Each row is a point. Each copy is the shape, with its points in the same order, turned, moved and blurred by noise. Say if it was mirrored as well.
(in the rows, 128 means zero)

Shape (6 x 2):
[[ 68 194]
 [139 195]
 [133 135]
 [194  86]
 [108 144]
 [135  82]]
Copy 1 (6 x 2):
[[142  41]
 [209 101]
 [141 134]
 [149 199]
 [138 107]
 [ 97 173]]
Copy 1 is: mirrored
Copy 2 (6 x 2):
[[221 117]
 [178 174]
 [133 126]
 [ 58 144]
 [159 116]
 [ 97  96]]
Copy 2 is: mirrored
Copy 3 (6 x 2):
[[ 80 200]
 [153 186]
 [130 130]
 [181  67]
 [106 142]
 [125  75]]
Copy 3 is: only turned
Copy 4 (6 x 2):
[[ 46 156]
 [ 74  82]
 [118 114]
 [187  69]
 [103 134]
 [176 141]]
Copy 4 is: mirrored

Shape (8 x 3):
[[198 128 104]
 [ 88 110  81]
 [145 121  94]
 [120 112 109]
 [128 170 140]
 [162 249 160]
 [156  76 106]
 [137  87 181]]
Copy 1 (8 x 3):
[[194 109 106]
 [ 90  95  75]
 [149 107  95]
 [114 105 108]
 [124 157 121]
 [158 248 119]
 [150  63 121]
 [136 101 187]]
Copy 1 is: only turned
Copy 2 (8 x 3):
[[196 143 113]
 [100  80  97]
 [151 118 105]
 [130  97 123]
 [116 162 142]
 [114 248 150]
 [178  83 122]
 [151  95 194]]
Copy 2 is: only turned

Shape (11 x 6):
[[136 153 106 157 128 143]
 [154  94 158  78 136 131]
 [157 131 151 126 139 120]
 [129 153 117  84 134  82]
 [116 158 123  76 121 136]
 [128  55 135 219 141 123]
 [125 164 143  75 101 120]
 [122 153 132  89 143 136]
 [119 167  62  92 138 137]
 [103 145 160  76 138 125]
 [122 120  87 136  73  77]]
Copy 1 (11 x 6):
[[143 149 122 146 131 153]
 [129  82 167  98 154 121]
 [135 127 149 124 156 112]
 [103 155 135  81 139 100]
 [107 149 142  67 136 152]
 [140  77 112 233 121 109]
 [114 144 170  80 115 148]
 [100 136 138  95 153 139]
 [121 161  73  72 142 151]
 [ 80 133 164  95 156 145]
 [119 137 117 122  65  99]]
Copy 1 is: only turned
Copy 2 (11 x 6):
[[157 132 112 147 131 127]
 [105 108 153  76  76 137]
 [143 139 159 113  89 119]
 [138 112 135  78 130  74]
 [141 101 131  80 150 126]
 [ 90 138 115 223  62 127]
 [158  83 160  74 136 120]
 [129 122 147  86 136 121]
 [156 125  75  76 158 113]
 [116 102 175  75 140 130]
 [161  63  89 135  99  74]]
Copy 2 is: mirrored
Copy 3 (11 x 6):
[[121 121 123 143 165 146]
 [167 102 178 111  95 137]
 [157 113 164 135 145 134]
 [150 154 138  94 129  95]
 [117 140 139  79 128 130]
 [133 121 152 249 111 155]
 [117 112 162  76 133 111]
 [139 148 151  94 134 140]
 [132 152  86  75 146 133]
 [123 147 186  77 115 140]
 [106 114 108 150 106  69]]
Copy 3 is: mirrored
Copy 4 (11 x 6):
[[123 169  83 131 138 143]
 [114 127 151  54 169 130]
 [133 152 137 103 156 116]
 [163 113 129  92 114 131]
 [134 134 123  80 115 177]
 [ 60 114  85 158 211  80]
 [133 142 145  81  94 151]
 [143 140 130  97 134 166]
 [159 133  64  89 114 180]
 [134 122 164  98 130 168]
 [103 109  74 107  89  91]]
Copy 4 is: mirrored

Shape (11 x 8):
[[113 155 108 147 221 193 167  83]
 [115  67 108 107 101 143  97 197]
 [ 82 163 155 126 130  77 101 102]
 [ 84 165 199 180 141  43  90 127]
 [141  68 156  68 154 134 125 171]
 [103 164 152 181 148  42  92  85]
 [143 197 205 171 109  79 111 100]
 [ 68 159 134 135 162 139 207 124]
 [148 157 140 139 160 122 175  31]
 [ 72 182 160 131 139  89  66 107]
 [175 178  99 106 193 139 213 114]]
Copy 1 (11 x 8):
[[ 91  86 185 112 213 127 177 146]
 [111 132  76 170  43 130 147 145]
 [131 158 124 101 138  82  57 125]
 [163 185 140 152 147  53  29 149]
 [150  74 105 125  57 136 135 178]
 [159 162 105 135 190  57  51 125]
 [208 204 136 107 165  81  83 140]
 [ 99 117 183  93 139  49 155 139]
 [177 104 147  80 203  95 144  98]
 [119 180 122 106 146 107  47 130]
 [136  95 121  58 190  80 205 179]]
Copy 1 is: only turned
Copy 2 (11 x 8):
[[141 184  67 102 184 184 175 149]
 [ 89  65 167 166  98 152 114 153]
 [ 93 175 127 154 140 104 111  60]
 [ 96 194 107 216 155  70  77  68]
 [ 88  79 182 168 164 123 170 153]
 [125 171  87 172 160  75  76  55]
 [174 215 145 185 147  69  94  87]
 [113 192  82 144 111 133 198 132]
 [190 173  98 109 174 115 172  79]
 [ 78 191 132 153 145 114  79  64]
 [156 166  93  72 161  94 200 183]]
Copy 2 is: only turned
Copy 3 (11 x 8):
[[ 49 132 108 218 182 121 131 187]
 [103  44  58  93  94  45 109 132]
 [ 86 167 142 124 121  99  84  96]
 [102 173 175 142 100  65  41  79]
 [ 89  44 121  85 163  75 118 139]
 [126 189 155 165 135  74  74  76]
 [141 153 205 149  93 128  72  97]
 [ 49 161 162 158 114  71 143 198]
 [107 160 178 184 169 136 181 120]
 [ 85 185 123 126 115 113  59  93]
 [135 134 148 157 168 117 176 222]]
Copy 3 is: only turned

Shape (12 x 9):
[[186 149 125 209 103 118 173  39 141]
 [ 51 183 128 189 170 194  97 171  85]
 [ 82 132 122 162 157 150 157 141  45]
 [ 87 128 124  80 142 167 166 127  79]
 [225  92 169  78  81  76  71 104 139]
 [ 98 169 105 199 169 206 114 154 108]
 [175 177  94 181  50 102 167 130 129]
 [164  98  68 162  95 118 146 129 166]
 [102  82 141 177 150 141 188 156  56]
 [168 149  91 121 126  41 110 114 156]
 [112 126 168 118 153 120 199 168 128]
 [119  81 173  93  71  70 104  91 149]]
Copy 1 (12 x 9):
[[116  91 140  99  41 143 117  55 229]
 [ 89 148 114 230 187 168  76 154 158]
 [ 70 151 123 197 147 121 125  85 111]
 [ 92 151 133 151 107 161 139 104  66]
 [245 105 203  65  98 122 162 100 128]
 [104 137  70 190 160 173  92 131 183]
 [144 115 141 162   9 113 128 128 195]
 [138 109 104 100  61 107 175 151 177]
 [ 64  89 115 158 142  79 134  77 111]
 [170 181 170  84  74  89 148 150 176]
 [109 130 112 123  95  91  84 117  67]
 [147  88 232  69 100 134 149 157 100]]
Copy 1 is: mirrored
Copy 2 (12 x 9):
[[179 161 105 225  55 227 100 149 129]
 [ 81 163 201 155 174 140 163 238 134]
 [115 164 126 150 178 162 165 192  87]
 [110 190 141 104 154 146 146 123  86]
 [227 158  94 130 145 159  21  78 199]
 [ 90 161 190 155 139 189 158 219 153]
 [176 149  78 142  45 174  90 203 140]
 [120 118  85 135  74 189 100 138 175]
 [131 111 110 137 183 190 163 166  71]
 [176 163  66 169  98 119 109 121 213]
 [171 119 143 119 134 130 172 121  97]
 [162 130 106 168 142 111  29  75 131]]
Copy 2 is: only turned
Copy 3 (12 x 9):
[[218 138  91 158  79  61  75 102 203]
 [115 244 140 182 176 173 123 108 116]
 [161 168 128 203 145 178 166 131 149]
 [130 144 128 149 111 146 207 130 135]
 [138  42 175 135  93  26  92 211 123]
 [152 229 140 144 167 164 107 112 129]
 [185 155  34 147 106  76  91 186 152]
 [180  96  71 106 134 121  84 148 146]
 [162 140 134 192 114 210 144 153 180]
 [137  75  83 152 175  39 104 161 154]
 [ 94 140 118 146 114 154 158 175 209]
 [ 90  43 125 171  81  79 104 148 125]]
Copy 3 is: only turned
